Every row gives one point. Two turns around zero, p and q, are shown by what they do to some points. Write where each new point lands after one turn and then the other. Backwards means that the second turn is done in reverse. Each puzzle has new turns, and all numbers are rounded.
In the rows, 128 means zero.

Turn p:
[ 98 103] -> [ 89 126]
[121 115] -> [115 122]
[149 163] -> [166 144]
[145 130] -> [143 119]
Turn q:
[109 151] -> [131 158]
[117  80] -> [ 86 102]
[151 152] -> [161 128]
[135 124] -> [130 120]
[127 132] -> [130 132]
Where do these land?
p, then q: [143 110] -> [112 111]
p, then q backwards: [121 112] -> [124 111]
q, then p: [138 175] -> [176 124]
p, then q: [110 114] -> [112 144]

Turn p:
[146 150 101] -> [163 135 113]
[112 157 134] -> [132 159 140]
[147 120 138] -> [133 108 138]
[107  86 140] -> [ 83 110 122]
Turn q:
[ 96 112 128] -> [104 152 141]
[124 124 149] -> [120 118 146]
[124 122 141] -> [119 123 139]
[128 105 107] -> [109 138 105]
[167 176 115] -> [186 110 110]
Where do these land?
p, then q: [139 170 109] -> [163 100 112]
p, then q: [119 126 141] -> [126 132 143]
q, then p: [114 115 105] -> [138 155 120]
p, then q: [129  81 130] -> [ 89 155 123]
q, then p backwards: [139 149 154] -> [159 131 144]

Turn p:
[101 133 107 132] -> [120 144 113 154]
[177 137 115 134] -> [173 135 143 109]
[115 137 144 144] -> [120 112 139 146]
[107  83 159 117] -> [ 92  94 102 108]
[140 150 114 113] -> [136 155 143 123]
Turn q:
[133 121 126  48] -> [140 145  67  80]
[145 143 144 129] -> [152 136 139 126]
[137 139 119 166] -> [131 125 151 163]
[135 105 134 155] -> [128  96 144 137]
[119 127 100 127] -> [110 132 111 144]
[117 122 135 154] -> [116 117 152 135]
[109 140 139 117] -> [119 146 134 111]
Where do these land?
p, then q: [115  68 138 149] -> [ 97  95  85 147]
p, then q: [114 137 108 111] -> [123 155 137 139]
q, then p: [146 157 158 121] -> [139 131 165 103]
q, then p backwards: [144 145 114 129] -> [124 136 106 140]
q, then p: [129 146 150 152] -> [122 104 154 120]
p, then q: [121 114 100 107] -> [122 158 112 145]

Turn p:
[133  79 139 138  96 156] -> [139 149 140 138 122 188]
[134 145 103 117 146 104] -> [132 112 101 115 134 100]
[147 126 149 128 112 180] -> [101 148 159 116 146 163]
[147 152 105 122 180 102] -> [126 115  92 125 162  81]
[127 139 116 102 133  83] -> [155  96 115 114 124  99]
[131 103 153 112 111 132] -> [146 119 153 132 132 156]
[ 92 135 132 140 143 131] -> [109 123 129 157 110 114]
[122 129 149 164 106 135] -> [129 164 150 139 109 131]
[118 144 106 128 126 129] -> [114 124 114 117 113 119]
Turn q:
[114  99 138 141 116 155] -> [ 88 135 140 134 139 144]
[124 160 142 159 140  95] -> [135 127 112 143 115  76]
[144 125 129 139 149 103] -> [147 118 141 137 137 102]
[118  93 133  96  88 176] -> [ 87 132 136  97 135 187]
[ 95 118 152  84 130 114] -> [129 168 142  83 122 125]
[125 148  99 134 140 112] -> [157 134 107 145 132 122]
[156 136 117 122 108 139] -> [132  97 116 123 125 147]
[120 132 144 119 148 146] -> [125 142 147 131 105 133]
[158 141  99 159 133 113] -> [150  96 111 160 142 116]
Where do these land?
p, then q: [108 121 124 140 121 123] -> [115 117 110 130 134 129]
q, then p: [106 112 141 177 125 132] -> [125 132 120 163  97  96]
q, then p: [105 137 107 129 151 133] -> [114 156 128 110 130 110]
q, then p backwards: [112 114 109 117 128 115] -> [159 120 130 137 131 129]
q, then p: [121 112 149 105 131 149] -> [112 114 163 126 122 134]
q, then p: [112 162 113 106 104 124] -> [116 118 102  88 122 139]
p, then q backwards: [177 109 188 110 151 119] -> [147  66  92 126 159  98]
q, then p: [118 153 104 142 114 121] -> [124 139  91 115 121 126]
p, then q: [194 132 118 125 127 136] -> [179 140 148 127  94 145]
